Every row gives one point. A path goes straight from each point to the next, and from the last back to the first. The post is the endless flat space through its rows: a point in 2 columns, a line in 3, a plane in 4, and so on, so that a path can go around it. Count how often the path circles the post. Going back the other way cancels.
In the rows, 128 means zero.

Post, 2 rows:
[[166 150 124]
 [134  77 134]]
Path (29 x 3):
[[168 122  89]
 [126 120 108]
 [120 118 136]
 [144 105 176]
 [ 84  70 169]
 [ 87  57 128]
 [160 127  92]
 [158  83 124]
 [175 122 137]
 [130  87 176]
 [121 174 152]
 [ 98  84 115]
 [ 96 116 133]
 [146 178 142]
 [173 148 137]
 [203  91 121]
 [142  47  95]
 [107 128 106]
 [120 188 112]
 [122  95  92]
 [175 111 108]
 [170 110 138]
 [132  67 154]
 [ 98 139 147]
 [104  88 148]
 [ 87 105 133]
 [117  92 106]
 [178 135 113]
 [207 100 120]]
Times around: 1

Post:
[[104  89 200 126 133 138  52 168 148 153 166]
 [117  35 159 119 159 155  54 149 135 155 156]
 [132 120 185 128 136 100 188  88 130 106 118]
 [156  85 155 134  56 120 101 110 120  83 102]
 [149 184  69 124 158 161 130 139  89 147 150]
 [109 159 136 137 123 108 102 110 123  77 134]
 [157 152 122 123 118 167 116  91  58  90 107]
 [138 156  75 169 152 166 124 122  88 149 113]
 [134 140 139 121 136 117 149 115 160 110  79]
 [171 166 133 168 158 128 164  64 147 133  98]]
Path, 27 rows:
[[160  93 101 124 191 205 118 125 112 214 214]
 [106 119 147 112 117 131 126  73  90 108 103]
 [188 189 130  90 191 149 172  80 127 122  52]
 [112 152 131 112 106  98 168 139 115 122 115]
 [132 111  93 108 130 169  89 125 160 149 126]
 [ 98 118 129 121 114 198  54 165 131 109  72]
 [159 135 144 164 133 135 130 105 165 119  56]
 [160 180 124 147 110 125 173  71  38  78 117]
 [119 129 134 130  99 133 127 141 104 141  73]
 [152 123 154 125 102 133 161  73  82 142 153]
 [131 163 158 185 195 143 101  70 103 193 137]
 [162  58 191 100 128 122 109 104 160  84  70]
 [158 103 146 166 123 145 111 170 153 155 154]
 [114  90 131 167 114 126 142  64 137 118 148]
 [121  76 146 151 158 116 127  67 123 161 145]
 [156  86 173 146 164 135 103 104 102 146  95]
 [112 142 178 214 171 109  98 106 158 127 119]
 [130 130  94 165 135 188 116 180 122 153 108]
 [156  19 148 154 105 174  49  98 131 140  89]
 [153 111 148 123 136 107  91  55 127 108 120]
 [115 147 160  60 132 104 147 176 132 101  97]
 [153 127 158 153 152 134 123 121 157 133 106]
 [130 133 120 110 148 152 116 102 103  92 137]
 [157  84 118 142  80 156 133 115  94 167 129]
 [164  92  93 117 152 113 119 116  83 157 157]
 [178 133 122 116  90 112 152 146 109  89  79]
 [155  92 132 116 168 129 170  76 111  91 132]]
Times around: 3

Post, 17 rows:
[[112 173 133 112 152 104 124 154 186 151 127 169  87 103 134 109 103  99]
 [116 195 134 148 153 132 112 130 104 122 129 151 119 161 160 124 169 129]
 [ 91 168 115 137 119 127 149 131 127 116 161 124 113 147 110 106 100 160]
 [111 183 128 161 141 134 126 192 165 144 111 102 183 156 133 102 199 186]
 [199 111 178 121 131 195 151  88 153 140 115 107 123 156 142 142  95 105]
 [ 79 161 157 150 152  76 143 135 136 114 154 127 139 116 113 134 193 153]
 [ 92 142 133 148 166  86 149 116 141 131  96 141 161 116 130 100 118 183]
 [145 126 149 114 189 169  98 139 123 147 106 115  60 158 123 180 117  60]
 [158  83 122  97 114  92 142  93  81  73 137 114  62 122 150 117 149 175]
 [114 118  67  89  82  81 118 127 137 149 140 127 157 158 162  99 150 171]
 [124 117 151 116 129 159 125 131 143  89 134 123 101  82 154 126 136 106]
 [141 150 119 120 111 111 106 117 173  96 182  91 110 144 174 107 126 176]
 [129 175 126 137 135 138 136 162 127 142 146  70 157 145 157 145 150 159]
 [117 111 183 121 128 130 125 149 115 121 118 106  96 153 163 110 161 102]
 [107 103 145 121  57 152 131 104 133 118 157 136  50 113 162 118  92 158]
 [144 193 139 173 146 161  99  69  82 141  66 106 135 137 100 131 102 136]
 [158  97 102 146 156 108 136  95 101 141 152  77 158 146 160  90 163 165]]
Path (24 x 18):
[[ 88  94 150  92 143 105  96 159 102 120 124  97  72  93 108 101 111 114]
 [162 105 124 148 182  94  95  98  94 151  58 144 119 168 129 105 163 159]
 [ 74 157 158 198  36  84  74  99 135 124  88 172 172 120 139  80 176 199]
 [180 117 161  91 149 114 121 152 100 120  87 127 106 148 196 118 190 185]
 [111 147 150 103 120 106  69 131 157 138  87 161 102 147 116 185  64 148]
 [130 143 127 118 173 148 135 165 168 135 101 120 136 133 122 117 138 190]
 [ 64 185 149 171  98 130 117  64 117 172 152 163  77 100 155 131 131 146]
 [109 147 117 156 195  83  82 106 161 144 116 158  85 174 161 135 141 123]
 [174 128 189 112 151  93 109 139  91 106  80 100  94 120 203 135  96  84]
 [137  76 136 124 177  83 171 132 163 120 102 178 142 118 100  83 171 113]
 [123  58 178 101 111 119 148 149  84  77 146  69 106  75 157 135 129 150]
 [139 158 107 118 228 140 154 199 197 150 141 132 123 134 108 113 161 163]
 [116 168 113  98 249  93 152 146 126 150  99 140  94  90  49  95 152  23]
 [ 26 205 138 169 101 153 125 153 174 111 179 124 174  94 202 125 100  76]
 [ 53 163 112 137 107 132 144 125 153 130 226 173 126 133 145 146 122  83]
 [ 93 162 137 144 151 150 171 175 121 152 124 110 140 137 163 137 131 129]
 [148 178 145 116 120 118 114 100 167 131  72 105  79 157 151  88  96 159]
 [134 124 136 114 111 157 156 130 101 110 119  93 116 105 135 171 120  95]
 [103  67 153 157 141 170 140  86  45 115  58  13 134  69 141 170 151 130]
 [ 66 156 105 105 206 119 149 128 122 108 177 134  91 125 165 107 111 138]
 [134 133 152 103 128 131  69 128 131  42 160 128  95 105 158  96 149 112]
 [175 132 139 137 132 121 149 108  99 108  86 145 124  72 134  87 147 142]
 [149 155 116 148  96 193 140  97 156 113  84 128 181 114  69 128 154 140]
 [112 143 160  98 161 120 140 159 134 103  80 124 109 187 143 140 176 167]]
Times around: 0
